Each row is a point. To make a cloud, some directions were put in groups of two or more. Within a group, all points are equally far from the middle, so they leave a hole (a ring in 2 directions, a hollow ball in 3). The other directions are filled evenly. Then the cloud was stretched, turned, moved and blurred a little. How many holes are there, and how many directions does each take, smallest first?

Cloud, 19 rows:
[[-1.50  3.32  0.49]
 [ 0.37  2.20 -1.50]
 [-0.27  0.15 -1.44]
 [ 1.47 -0.05  1.90]
 [-1.46  0.93  0.09]
 [ 1.09  2.31  1.94]
 [-0.56  1.83 -2.39]
 [ 1.78 -1.17 -1.03]
 [ 1.69  0.86  1.40]
 [-1.30  0.81 -1.56]
 [ 1.72 -1.98 -1.36]
 [-1.28 -1.35  1.38]
 [-1.38  0.42 -1.05]
 [-1.04  2.52 -0.30]
 [ 0.74  2.27  1.46]
 [ 0.22 -1.19 -1.16]
 [-0.80  1.58  1.69]
 [-0.79 -0.36  1.17]
 [-0.54  1.32 -0.21]]
Holes: 0

Cloud, 27 rows:
[[-1.02 -1.89  0.49  2.10]
 [-1.33 -0.88 -0.67 -2.65]
 [-1.83  0.44  1.31 -0.96]
 [ 1.51  0.30 -1.08 -1.76]
 [-0.47  0.53 -0.39  1.46]
 [-1.82 -1.88 -1.21 -0.86]
 [ 0.27 -0.99 -1.74 -0.82]
 [-1.36 -0.31  0.15  2.01]
 [-0.93  1.15 -0.78 -1.75]
 [ 0.78 -3.90  0.71  2.15]
 [ 0.89 -2.86 -0.04 -1.21]
 [ 1.77 -2.75 -1.77 -0.34]
 [ 0.43  1.16 -1.38 -1.53]
 [ 0.21  1.60  1.40 -0.83]
 [-0.62 -1.85  1.82 -1.29]
 [-2.02 -2.84  1.57 -0.50]
 [ 1.34 -0.88  0.36  0.59]
 [ 1.32 -1.19  1.59  0.21]
 [-0.90  1.02  0.68  0.04]
 [-0.59 -0.34 -1.14 -2.90]
 [ 2.39  0.63 -0.84 -0.63]
 [ 1.19 -2.13  1.65  0.58]
 [ 2.44  1.41  0.51  0.12]
 [ 0.37 -1.56  0.17  2.65]
 [ 1.01 -2.52 -0.80  0.48]
 [ 0.24 -0.41  1.03 -1.87]
 [-1.51 -0.58  1.34  0.79]]
Holes: 0

Cloud:
[[-0.52 -2.25 -0.97 -0.16]
 [-1.02  2.07 -0.83  0.14]
 [ 0.81  0.04 -0.29  0.25]
 [ 2.17  0.03  1.96 -0.80]
 [ 1.00  1.93  2.17 -0.46]
 [-1.66 -2.19 -1.06  1.08]
 [ 0.54  0.39  0.01  1.80]
 [ 1.96 -2.37  0.72  1.83]
 [ 1.76  0.27  1.63 -1.09]
 [-2.39 -0.12 -0.43  1.05]
 [-0.45 -0.67 -0.84 -2.89]
 [ 0.67  1.83 -0.66 -2.20]
 [-0.63  1.96  2.80 -0.26]
 [ 0.42 -2.52 -1.39 -1.07]
 [-0.36 -0.88  1.94 -1.60]
 [-0.01  0.99  0.18  1.59]
 [-1.27  0.44 -0.30 -3.05]
 [ 1.33  1.78  1.68 -0.47]
 [ 0.26  1.46 -0.30  1.06]
 [ 0.94 -0.14  1.27  0.28]
 [ 2.95  0.29  1.69 -1.07]
 [ 0.37 -0.57  1.59 -2.03]
 [ 2.26 -0.20  0.67  1.09]
 [-1.48 -1.72  2.21  0.80]
 [-1.79 -2.51 -0.98  0.13]
 [ 1.92 -1.31 -0.43  1.72]
 [-0.55  0.44  1.21 -2.60]
 [ 0.94  1.70 -1.96  0.86]
 [ 2.10 -2.07  1.49 -0.44]
 [-0.12  0.35 -1.34 -1.18]
 [ 2.61 -0.17  0.49  1.13]]
Holes: 0

Cloud:
[[-2.21  0.94 -1.41  0.32  1.68  1.18]
 [ 0.30 -0.10  1.10 -2.14  1.59  1.77]
 [ 1.41  0.30  0.78 -1.72 -1.90  0.79]
 [ 0.67 -0.03  0.69 -2.38 -0.84  1.97]
 [-1.41  1.33  1.83  0.99 -0.22 -1.84]
 [ 0.14  1.02  0.81 -1.30  0.07  2.61]
 [ 0.63  0.40 -1.09 -2.64 -1.01 -0.57]
 [-1.54  1.50 -1.15  1.18 -1.12  1.40]
 [-1.84 -0.08  2.28  1.41  0.83 -0.56]
 [-0.21 -1.72  1.64 -1.74  1.33 -1.33]
 [ 0.02 -0.87  0.65 -1.82  2.33 -1.61]
 [-1.71 -0.29  2.53 -1.56  1.60  0.03]
 [ 0.43 -0.44 -1.70  0.30 -1.46 -2.70]
 [ 0.31 -1.61 -1.11 -0.59  0.43 -2.62]
 [-0.04 -2.14  0.67 -2.46 -0.37  0.79]
 [-0.92 -0.03  1.44  1.96  1.26  0.22]
 [ 0.84 -0.54  1.02 -1.35  0.21  2.26]
 [ 1.95  0.44 -0.27 -1.45 -2.16 -0.76]
 [-2.37  0.74  0.98  0.98 -0.26  1.91]
 [ 0.89 -1.17  1.33 -0.79 -2.64  0.25]
 [-1.16  0.66 -1.97  1.13  0.48 -1.97]
 [ 1.28 -0.44 -2.77 -0.50 -1.81  0.15]
 [-1.14  1.64  0.96  1.91 -0.83 -0.53]
 [ 1.82 -0.97 -2.15  1.04  0.28 -0.53]
 [-0.19  1.30  1.47  1.90  1.72 -1.26]
 [-2.36  1.56 -1.00  0.00 -0.14 -0.20]
 [ 0.91 -1.59  0.09 -1.84 -0.18  1.87]
 [-0.15  0.76  2.28 -0.23  1.82 -2.74]
 [-0.33 -2.01  0.32 -0.37  0.90 -2.29]
 [ 2.72  0.06 -1.16  1.24 -0.94 -1.71]
 [ 0.94  1.74  0.09 -0.90  1.92 -3.02]
 [ 1.36  1.33  1.11  0.18  2.70 -1.24]
 [ 1.73  0.75  0.00 -1.10  2.85 -1.48]
 [-1.37  0.56  1.06  0.54  1.25  2.32]
 [-2.65  0.65  2.22  0.29  0.10  0.43]
 [-1.84 -0.28  1.17 -0.44 -2.06 -0.51]
 [-2.76  0.35  1.30  0.68 -0.90  0.82]
 [ 0.96  3.06 -0.98 -0.52  0.71 -0.31]
 [ 1.27 -1.19  1.97 -1.95  1.26 -0.89]
 [ 2.00 -0.35  0.83 -1.35  2.16 -0.74]
 [ 0.10  0.83  1.07 -0.23  0.61 -3.64]
 [-2.85  1.22 -0.18  0.03  0.51  1.71]
 [-1.17  0.09  1.64  1.51  1.71 -1.83]
 [ 2.55  1.22 -1.46  0.79  1.18 -1.09]
 [-1.81 -1.83  0.00  1.12  0.23  0.61]
 [ 1.99 -0.65  0.70 -1.60  1.67 -2.30]
 [-1.19  2.64  0.69  0.57  0.20 -1.30]]
Holes: 2 (3, 3)
